Each row of a before or after table is a point. One or more steps were done to the points. Then noise was added and the rows were shuffled. The steps act on columns, c1 being the first. Write out the steps. A step turns or swaps two columns, mirrors them in a line or flattens them onto one, adds a multiple of one to another, or multiplies or shifts one. Angles are multiples of 10 degrees, from the lower column toward the higher: turns from -170 to 170, lines from 10 to 170 but not 90. Use the fewest steps. Two steps may share a column if one is a turn and the other turns, adds or multiplies; they go together, in the order done. Otherwise the lowest column goes first.

Before, 14 rows:
-1.2, 1.2, -0.2
-1.0, -0.5, -2.2
-4.9, 0.3, -1.4
-4.9, 0.5, -1.6
-3.9, 1.3, 0.1
3.5, 2.0, 1.3
-1.9, -0.5, 5.4
-2.8, -3.2, 2.4
4.0, -1.3, -2.2
2.3, 2.2, 6.4
-4.9, 1.2, 0.3
1.6, 2.0, 0.9
-4.6, 1.8, -1.7
-2.0, -0.4, -0.6
After:
-0.9, 0.3, -1.6
8.1, -1.2, -2.2
-0.9, 1.2, 0.3
6.2, 2.2, 6.3
0.3, 1.2, 0.0
1.2, -3.2, 2.4
2.9, 1.2, -0.1
2.1, -0.4, 5.3
5.8, 2.1, 0.9
-0.6, 2.0, -1.8
7.6, 2.0, 1.2
-0.7, 0.7, -1.5
3.1, -0.5, -2.2
2.0, -0.3, -0.7
Steps: shift c1 by 4.0

Before (11 x 6):
1.5, -1.5, 3.3, -9.3, -4.0, 0.8
-4.8, 2.7, 1.7, -0.5, 3.7, -2.1
-4.3, -0.9, 0.3, -5.7, 1.4, 3.4
-1.7, -0.7, 2.8, 2.0, 0.7, -3.9
1.4, -5.0, 0.7, 0.3, -3.6, -1.6
-2.1, -2.8, -2.1, -3.7, -3.0, -0.8
-0.2, -1.2, 0.4, -0.2, 0.4, -0.2
0.4, 3.8, -3.5, -4.0, -3.8, 1.0
-0.9, 0.1, -1.7, -2.0, 0.4, -0.2
-2.5, -4.1, 0.7, -2.3, -5.8, -0.2
2.3, 1.5, 2.5, 1.0, -1.8, -0.5
After, 11 rows:
-7.9, -0.1, 1.7, -0.7, 3.8, -2.0
-1.4, 0.2, 0.8, 0.4, -3.6, -1.3
-7.2, 0.0, 0.1, -5.7, 1.3, 3.3
-0.5, 0.2, 2.6, 1.0, -1.9, -0.6
-1.7, -0.2, 3.4, -9.7, -4.1, 0.8
-5.3, -0.1, -2.4, -3.6, -2.9, -0.9
-5.5, -0.3, 0.8, -2.2, -6.0, -0.2
-3.2, -0.1, 0.3, -0.5, 0.3, -0.4
-3.9, -0.1, -1.8, -2.2, 0.5, -0.1
-4.7, 0.0, 3.0, 1.9, 0.8, -3.8
-2.4, -0.1, -3.3, -4.0, -3.9, 0.9
Steps: shift c1 by -3.0; multiply c2 by 0

Before (11 x 9):
2.4, 1.8, -1.5, 1.9, 2.0, 1.7, -0.5, 2.4, 0.2
-2.1, 2.1, -3.8, 0.2, 2.8, -0.1, -2.3, 3.5, 2.4
1.8, 3.2, -3.2, -0.6, 1.6, 2.2, -0.3, 0.8, 4.6
-2.2, 0.7, 4.3, -4.6, -3.6, -5.8, 0.7, 3.6, -0.3
-2.2, 2.5, 1.5, 1.5, 0.5, 1.3, 0.0, 1.2, 2.5
-3.9, 1.6, 1.7, -5.7, -2.9, -0.9, 0.7, 1.7, -2.4
-2.4, -0.7, 4.2, -5.7, 1.2, -2.8, -0.3, 2.4, -0.9
-0.4, 1.1, -1.9, 0.4, 0.4, 3.9, -0.6, -0.6, 5.6
-0.6, -0.2, -0.3, -0.4, -1.6, 0.1, -2.9, -1.2, 1.8
0.2, 5.8, -0.7, -0.6, 2.8, 0.7, -2.7, 0.1, 1.4
-2.1, 0.6, -0.2, -1.5, 0.1, -2.2, 2.0, -1.6, 1.0
After, 11 rows:
2.5, 2.1, -1.4, 1.9, 2.0, 1.7, -0.4, 2.4, 0.2
-0.6, 2.5, -0.5, -0.4, -1.7, 0.1, -3.0, -1.2, 1.8
-3.9, -2.0, 1.7, -5.7, -2.9, -0.9, 0.7, 1.7, -2.4
-0.5, 9.5, -1.8, 0.4, 0.3, 3.9, -0.5, -0.7, 5.7
-2.2, 2.1, -0.2, -1.5, 0.1, -2.2, 2.0, -1.6, 1.0
1.8, 10.1, -3.2, -0.6, 1.5, 2.2, -0.3, 0.9, 4.6
0.3, 7.8, -0.7, -0.6, 2.8, 0.8, -2.7, 0.1, 1.5
-2.2, 0.2, 4.3, -4.5, -3.6, -5.9, 0.8, 3.5, -0.2
-2.1, 5.6, -3.9, 0.1, 2.8, -0.2, -2.3, 3.5, 2.4
-2.1, 6.2, 1.6, 1.5, 0.5, 1.3, 0.0, 1.3, 2.5
-2.4, -2.1, 4.2, -5.7, 1.2, -2.9, -0.3, 2.5, -1.0
Steps: add 1.5 times c9 to c2

Before:
-0.8, 0.3, 0.8, -1.5, -3.3, -0.7, -0.2, 3.0, -2.2, 1.2, -1.8, 2.6
-2.4, 2.3, -0.8, 0.5, -3.3, -2.9, -0.7, 5.5, -1.0, -2.0, 3.6, 0.8
0.2, -1.3, -0.4, 1.5, -2.3, 0.1, -2.7, 1.1, -1.4, -3.3, 1.1, 2.6
-0.3, -1.0, -3.8, 2.1, -2.8, 1.7, 2.2, 0.1, 5.8, 1.8, -1.3, -0.6
0.7, 0.0, -3.6, 1.2, 4.0, 1.9, -0.7, 0.1, 0.8, 0.8, 0.1, -1.6
-0.3, -1.7, -2.5, 1.2, -4.5, -3.3, -2.1, 3.9, -4.2, 0.8, -0.5, -1.0
-4.1, 0.6, -4.8, -0.5, -3.1, -3.5, -1.8, 3.3, -2.6, -1.5, -0.3, 2.4
3.1, 2.9, -4.7, 2.7, -0.7, -0.9, 1.7, -1.3, 4.2, 1.1, -0.7, 0.7
1.7, -1.3, -4.7, -1.3, -0.3, -3.0, 4.4, -2.1, 5.3, 0.6, -1.3, -2.6
2.6, 0.5, -0.9, 2.7, 2.8, 4.0, -0.1, 0.4, 1.2, -3.2, -6.1, -2.9
1.1, -0.5, 0.5, 2.4, 2.5, 0.3, -3.8, 0.3, 2.9, -0.3, -4.9, -1.6
0.0, 1.5, -2.8, -1.4, -3.3, 0.1, -1.4, -1.0, 1.4, 0.3, -1.1, -2.5
-4.2, 0.6, -0.5, 2.5, -1.7, -3.0, -0.8, 0.5, -4.5, -0.8, 0.3, -0.4
After:
-10.6, 0.3, -2.9, 2.1, -2.1, -0.4, 0.7, 3.1, -5.3, -0.8, 0.1, -0.7
-0.2, 1.5, 0.1, -1.4, -3.4, -3.0, 1.8, -2.0, 1.8, 0.0, -1.1, -2.8
-10.4, 0.7, -4.1, -0.3, -3.1, -4.6, 1.5, 4.2, 0.2, -1.3, 0.2, 2.4
8.1, 2.7, -0.7, 2.7, -0.7, -5.1, 2.4, -3.6, -0.4, 1.0, -0.5, 0.3
2.9, -0.3, 0.4, 2.3, 2.2, 0.2, -6.7, -1.9, 0.1, -0.5, -4.8, -1.8
-2.0, 0.5, -0.7, -1.3, -3.6, 0.7, 3.1, 3.9, 1.6, 0.8, -1.8, 2.9
6.5, 0.6, 3.7, 2.4, 2.8, -0.8, -2.9, -0.4, -1.2, -3.1, -6.4, -3.0
4.1, -1.1, -3.4, -1.4, -0.6, -4.7, 4.6, -5.4, 4.3, 0.9, -1.5, -2.6
0.7, -1.3, -0.1, 1.4, -2.1, -0.7, -0.7, 2.2, -2.2, -3.3, 0.8, 2.7
-0.9, -1.1, 1.8, 2.2, -2.7, -3.7, 4.7, -3.5, 2.3, 1.8, -1.5, -0.7
2.0, -0.1, 2.4, 1.1, 4.0, -3.7, -5.0, -0.2, -0.5, 0.4, 0.0, -1.6
-6.0, 2.2, -3.1, 0.5, -3.5, -0.9, 2.7, 4.7, 2.6, -2.1, 3.2, 0.7
-0.7, -1.6, -3.1, 1.2, -4.1, -2.3, 2.4, 5.7, -2.0, 1.0, -0.4, -1.1
Steps: multiply c1 by 2.5; swap c3 and c6; turn c8 and c9 by 40 degrees; add -1 times c4 to c9; add -1 times c5 to c7

Before, 10 rows:
6.2, 1.3, 4.2, -3.2, 1.9, 1.8, 3.0, -1.5, -3.4, 0.2, 0.7, -2.9, -1.6, -0.4, 0.1, -4.8, 3.6, 0.8, -1.1, -0.7
-0.5, 2.1, 1.5, -2.3, -0.1, 2.9, -1.5, 2.9, -2.5, -1.0, -0.9, -1.9, -0.9, 0.8, -2.0, -5.8, 3.5, 0.1, -1.2, -3.0
-0.4, 0.6, 6.0, 4.0, 0.2, 1.8, -3.8, 0.5, 5.3, -2.8, 0.1, -2.5, -1.6, 4.0, 1.5, 2.2, -4.1, -3.6, -4.1, 0.4
-0.6, 1.3, 3.6, 3.4, -3.5, -1.6, -1.7, -0.8, 2.8, -6.8, -1.8, 0.1, 1.2, 4.3, 1.0, 0.3, -6.1, -3.9, -1.8, -1.9
1.1, 0.2, 2.2, 0.7, -0.9, 2.0, 0.5, -1.6, -1.6, 1.5, 0.3, -3.6, -2.1, 1.8, -1.3, -4.1, 2.8, 2.8, -1.7, -6.3
5.1, -1.9, 2.4, -0.4, 2.2, 1.8, -0.2, 1.3, 0.6, 1.4, 0.8, 0.0, -2.0, 0.1, -3.5, -4.4, 0.0, 0.8, -0.3, -3.2
-1.6, -0.2, -4.1, 1.5, -0.5, -3.2, -2.6, -3.4, -0.6, -0.9, 3.0, 4.0, 1.6, 6.3, 3.7, 3.5, -1.3, -6.0, 2.7, 1.0
0.0, -1.0, 1.4, 0.1, -1.3, 1.7, -0.5, -0.1, 0.1, -2.2, 2.6, -4.0, -2.9, -0.4, -1.2, -7.2, 2.3, 2.4, 0.7, -1.1
1.0, 0.8, -4.8, 1.7, -2.7, -0.8, -0.4, -1.0, 0.8, -0.4, 1.2, 4.1, 2.1, 2.3, 8.4, 0.4, 0.7, -6.2, 2.6, -1.2
1.4, 3.3, 1.6, 2.7, -1.8, 1.0, -4.4, -1.8, 2.8, -1.4, -1.6, -3.2, 0.3, 1.0, -1.1, 0.3, -3.0, -1.7, 0.3, 0.0
After, 10 rows:
2.7, 2.9, 1.5, -2.2, -0.2, 3.3, -1.7, 3.1, -2.3, -1.1, -1.2, -2.1, -1.1, 1.1, -2.0, -5.1, 3.3, 0.1, -1.0, -3.1
-2.3, -0.2, -4.2, 1.5, -0.6, -3.2, -2.4, -3.3, -0.7, -1.0, 3.2, 3.9, 1.4, 6.1, 3.7, 2.7, -1.4, -6.1, 2.4, 1.3
-0.5, 1.9, 3.7, 3.2, -3.7, -1.7, -1.5, -1.0, 2.9, -6.9, -1.7, 0.3, 1.2, 4.1, 1.2, 0.3, -6.1, -4.1, -1.8, -1.7
-1.4, 1.0, 5.9, 4.0, 0.2, 1.7, -3.6, 0.6, 5.2, -2.9, 0.1, -2.3, -1.6, 4.3, 1.4, 1.7, -4.4, -3.6, -4.0, 0.2
2.6, 0.3, 2.2, 0.5, -0.7, 1.9, 0.3, -1.6, -2.1, 1.3, 0.1, -3.5, -2.1, 1.6, -1.2, -3.3, 2.9, 2.7, -1.8, -6.0
4.0, -3.1, 2.8, -0.6, 2.3, 2.0, -0.3, 1.2, 0.3, 1.0, 0.8, -0.1, -1.9, 0.2, -3.7, -2.6, -0.2, 0.8, -0.3, -3.2
0.3, 1.1, -4.7, 1.3, -2.8, -0.6, -0.5, -0.9, 0.7, -0.4, 1.3, 3.9, 1.9, 2.2, 8.3, 0.7, 0.6, -6.3, 2.6, -1.2
3.9, -1.6, 1.7, 0.2, -1.3, 1.9, -0.6, -0.1, 0.2, -2.1, 2.4, -3.7, -3.1, -0.5, -0.9, -6.2, 2.8, 2.2, 0.6, -1.2
4.6, 2.1, 4.3, -3.2, 2.2, 1.9, 2.9, -1.5, -3.1, 0.4, 0.6, -2.9, -1.7, -0.5, 0.1, -2.6, 3.7, 0.9, -1.1, -0.5
0.5, 5.2, 1.6, 2.7, -2.0, 1.1, -4.3, -1.7, 2.8, -1.2, -2.0, -3.1, 0.3, 1.1, -1.1, 0.4, -3.1, -1.7, 0.3, -0.1
Steps: multiply c1 by 0.4; turn c1 and c16 by 30 degrees; multiply c2 by 1.6
